Each row of a before or after table is a point. The points were changed in one or more steps. Then noise was added and the rows were shuffled. The steps act on columns, c1 being the first. Write out the steps. A step turns or swaps two columns, mirrors them in a line or flattens them onto one, adds a multiple of one to another, or multiplies or shifts one. Angles are multiples of 10 degrees, from the lower column toward the higher: turns from -170 to 170, lines from 10 to 170 but not 90. Use the fewest steps. Two steps may share a column if one is a turn and the other turns, adds or multiplies; they go together, in the order done. Otherwise the lowest column goes first.
(in the rows, 128 means zero)

Before (13 x 2)
[[133 143]
 [142 125]
 [132 176]
 [138 167]
 [138 172]
 [145  40]
 [183  95]
 [151  82]
 [179 134]
 [229 169]
 [160 153]
 [138 144]
 [196 154]]
After (13 x 2)
[[ 83 155]
 [ 39 145]
 [ 92 182]
 [142 131]
 [170 136]
 [152 162]
 [134 182]
 [172 139]
 [144 138]
 [126 137]
 [155 196]
 [167 231]
 [176 136]]
Steps: swap c1 and c2

Before (10 x 3)
[[ 92 130 110]
 [136  95 151]
 [ 86  58 171]
 [ 90 171 194]
 [ 83  85 130]
 [ 86 115  86]
 [150  84 138]
 [202 123 113]
 [152 122 192]
 [233  99  93]]
After (10 x 3)
[[170  92 101]
 [157 114 123]
 [136 140  80]
 [111 171  59]
 [136 192 124]
 [110  86 111]
 [115 108 130]
 [129 152  94]
 [112 193 171]
 [111 131  86]]
Steps: multiply c1 by 0.4; swap c2 and c3

Before (12 x 6)
[[132 157  83 119  62 132]
 [216 106 137 129 124 147]
 [162 106 150 132 174 110]
 [160 113 165 100 127 154]
 [ 99  95 139 118  77  94]
 [172 156 185 116 113 194]
 [101 127 121 117 152 110]
 [101  77 115  99 111 132]
 [119  68 146  88 182 165]
 [102 163 165 129 118 205]
 [105 117 128 163 131 116]
 [129 110 135  43 138 112]]
After (12 x 6)
[[172 185 150  78 118 195]
 [101 129 141 134 112 101]
 [214  85 129 122 127 147]
 [126  92 214 136 125 108]
 [132 188 128 174 189 155]
 [162  86 129 105  93  95]
 [159  98 158  94 122 153]
 [101 198 134  93 109 202]
 [102 108  94 122 131 116]
 [103  25 158 144 142 138]
 [121   7 171 116  64 147]
 [ 99  59 139 117 187 112]]
Steps: multiply c2 by 2; mirror c3 and c4 in the line at 140 degrees; mirror c5 and c6 in the line at 100 degrees

Before (9 x 8)
[[155 109 139 188 123 115 151 118]
 [180  93 136 112 134 163 188 167]
 [122 156 122  78 140 113 133 123]
 [122 139  91 114 164 138  94 175]
 [ 93 127 145 123 155 160 113 154]
 [185 104 118 173  79 159 175  78]
 [178 122 156 176  75 148 149 136]
 [144 178 104 145 127 138 181 115]
 [198 150 144 164 125 151 161  87]]
After (9 x 8)
[[ 97 116 132 249 126 131 157 111]
 [163  90 101 158 126 163 170 131]
 [ 73  99 159  97 131 186 162 154]
 [ 79  91  87 218  82 181 153  95]
 [ 99  86 155 222  72 160 141 115]
 [115  56 113 200 125 167 146  88]
 [156 121 121  33 141 115 136 126]
 [140 128 128  99 164 118  88 188]
 [147 155 158 122 155 145  96 138]]
Steps: turn c1 and c2 by -120 degrees; turn c3 and c8 by -40 degrees; multiply c4 by 2; turn c6 and c7 by -30 degrees

Before (11 x 9)
[[106 124 113  73 249  49 131 141 120]
 [132  71 130 126 177 152 124 117 156]
 [166 136 107 125 111 154 143 141 152]
 [119  74 102 118 106 127 120 151 147]
 [120 133  98 126 108 154 113 102 100]
 [154 137 112  63 111 156 147 133 134]
 [111 124 144 136 116 145 149 117  90]
 [108 107 117 126 143  93 104 144 150]
 [102 133 130 109 139 149 109 146 125]
 [ 99 131 118 125 109 146 145 100 147]
 [165 109 138  77 127 115 104 131 151]]
After (11 x 9)
[[167 134 120 124 137 154 112 150 153]
 [107 124 124  74  94  50  28 149 121]
 [111 124 132 136 155 145 143 110  90]
 [131  71 122 127 106 152  80 119 155]
 [108 108 130 127 106  93 136 148 150]
 [103 133 141 110 113 149 140 140 125]
 [154 137 119  62 145 157 120 143 134]
 [166 110 138  77  96 115 113 124 151]
 [118 133  87 125 123 153 157 128 100]
 [119  74 123 117 131 128 158 163 146]
 [ 99 131 103 124 157 146 159 112 147]]
Steps: add 0.7 times c1 to c5; turn c5 and c7 by -110 degrees; turn c3 and c8 by -40 degrees

Before (14 x 12)
[[ 32 169 127 117 112 167 153  95 140  92 172 154]
 [163 152 151  57 109 161 138 148 233 194 172  50]
 [177  91 102 188  68  48 118 130 190 104 197  47]
 [179 150 161 165 177 196 232 137 139  69 178 159]
 [180 159 133 172  83 133 178 116 170 166 138  82]
 [ 85  13 175 127  94  88 176 119 117 139 116 107]
 [182 179  80 116  41  74 104 154  84 148 179  71]
 [ 76  88 153 104 168 123 118  91 129 136 105 123]
 [101 137  77 124 131 156 177 110 200  52 140  95]
 [141 141 154 134 124 196 154 139 157  91 136 201]
 [190 155 131  69 114 152 144 101 191  73 147 113]
 [124 109  98  81 122  94 107 177 195  96 120 135]
 [135  90 130 120  97 238 110 168 154 185 158 123]
 [163 117 195 113 113 170 120 189 149 104 116  96]]
After (14 x 12)
[[179  99  99 150 139 140  69 118 114  89  19 128]
 [168  99 113  88  96 140 133  90 124 102  92 126]
 [ 56 185  63 128  91  16  70 144 136 153 144 127]
 [145 115 133  96 156 166 122 175 197 176 110 133]
 [138 151 164 141 157  40 201 169 154  83  85 128]
 [224 183 102 134 114  82 124  98 137 155 157 128]
 [116 176 152  83 195  96 137 146 236  66 139 131]
 [ 81 187 130 209 151 203  97 129 193 161  80 132]
 [105 117  63 124 165  91 156 188 150 105 112 125]
 [118 131  88 138 132  59 137 137 157 138 138 125]
 [153 138 116 118 120  76 105 113 200 221 135 125]
 [ 87 143 146 190 156 102  85 114 169  98 159 129]
 [ 91 151  87  91 190  99 126 102 189 168 146 126]
 [105 187 178 177 217 190 120 149  86 146 172 125]]
Steps: turn c4 and c5 by 40 degrees; turn c1 and c5 by 160 degrees; mirror c2 and c11 in the line at 40 degrees; turn c3 and c10 by -140 degrees; turn c6 and c7 by 150 degrees; multiply c12 by 0

Before (12 x 14)
[[184  79  80  81 196 105 154 163 103 129 172 176 165 122]
 [127  84 172 105 100  73 119 131 127 128 117 104 153 157]
 [112  73  90  89 164 102 121 152  52 169 125 192 133 116]
 [123 126 153 138  63  88 162 164 154 147 121 131 203 126]
 [153 118 165 134  75 122 120  82 134 116  48 148 122 159]
 [125 135  83  71 157  99 118 144 112 140 200 175 150 124]
 [106 121 153 107 119  88 163 100 149 112  70 116 152 116]
 [125  89 147 141  78 143 161 105 115 109 115  89 145 120]
 [131  93  68  88 150  76 166 149  77 108 152 190 116 160]
 [117  86 113 146 186  90 135 162 106 120 187 189 149 118]
 [133 130 172 133 110 102 181  93 128 163 118 115 162 165]
 [125 133 110 150 110  84 130 145 157 162 100  91 153 152]]
After (12 x 14)
[[121 144 178 166  65  84 163 120 135 135 122 129 254  86]
 [125 112 217 131 100  85 120 150 163 170 117 104 205 115]
 [ 94 110 178  99 119  86 163 150 136 131  69 116 202  78]
 [134  98   8 149 149 121 168 168 200 156 152 191 167 121]
 [217 112  32 163 195 126 154 176 164 173 173 174 213  82]
 [124 143  37 145 157 116 118 183 158 126 200 174 200  83]
 [136 162 216  92 112 109 180 123 143 138 117 116 212 124]
 [102 146  51 152 165 157 123 166 202 193 127 192 184  77]
 [123 163  92 145 109  76 129 107 134 135  99  92 203 113]
 [123  97 165 106  80 148 161 113 129 157 114  87 193  79]
 [110 106  99 163 185 112 134 110 171 163 186 189 196  78]
 [167 113 203  80  74 119 118 123 128 133  47 146 171 118]]
Steps: multiply c1 by 1.6; turn c2 and c10 by -70 degrees; multiply c3 by 2; turn c4 and c8 by -90 degrees; mirror c6 and c9 in the line at 160 degrees; shift c13 by 50; shift c14 by -40

Before (8 x 20)
[[111  53  66  58  74 121 118 147 103  73 115  69  74  95 173 161 106 161
  232 165]
 [154 153 197 111 161 127 179  79 106 145 133 131 186 172 108 117  74 212
  178 119]
 [179 128 168 129 201 136 150 131 157 136 129 177 127 184  99 130  76 186
  139 120]
 [119  83  92  60  77  98  95 106 102 124 171  60  91 114 164 143 156 141
  170 138]
 [113 113  80  99  65 117 140  76 138 104 121  37 100 121 119 194 169 141
  171 164]
 [185  80 116 132  95 144 160 153 170  89 165 136  81 105 202  98  67 106
  159 209]
 [118 164 157 129 160 139 191  96 157 161 114 168 158 185 139 115  47 157
  102  91]
 [128 153 113 155 112  47 157  67  91 131 134 100 144 154 115 206 133 189
  160  78]]
After (8 x 20)
[[178 128 113 130 200 136  88 145 158 136 128 136 133 180  97 127  58 202
  137 119]
 [114 111 170 120  63 120 149  64 141 105 101   0 100 117 125 198 183 106
  169 165]
 [123  85 136 167  76  98 175  96 103 127  62  21  92 115 164 145 167 140
  171 140]
 [185  82 160 161  94 144 114 148 169  90 130  96  82 104 204  97  46  50
  158 207]
 [116 166 147 114 160 140  60 104 157 158 132 129 156 188 137 115  19 208
  104  90]
 [154 151 110 132 162 126  45  99 110 143 108  91 187 174 109 114  54 234
  177 119]
 [125 153 159 131 111  45 117  62  91 133 156  60 145 156 119 203 137 191
  160  79]
 [111  52 168 114  73 123 176 131 102  74  57  29  75  96 171 157 100  77
  234 167]]
Steps: add 0.3 times c3 to c8; turn c3 and c7 by -140 degrees; swap c4 and c11; add 1.5 times c10 to c18; shift c12 by -40; multiply c17 by 1.3
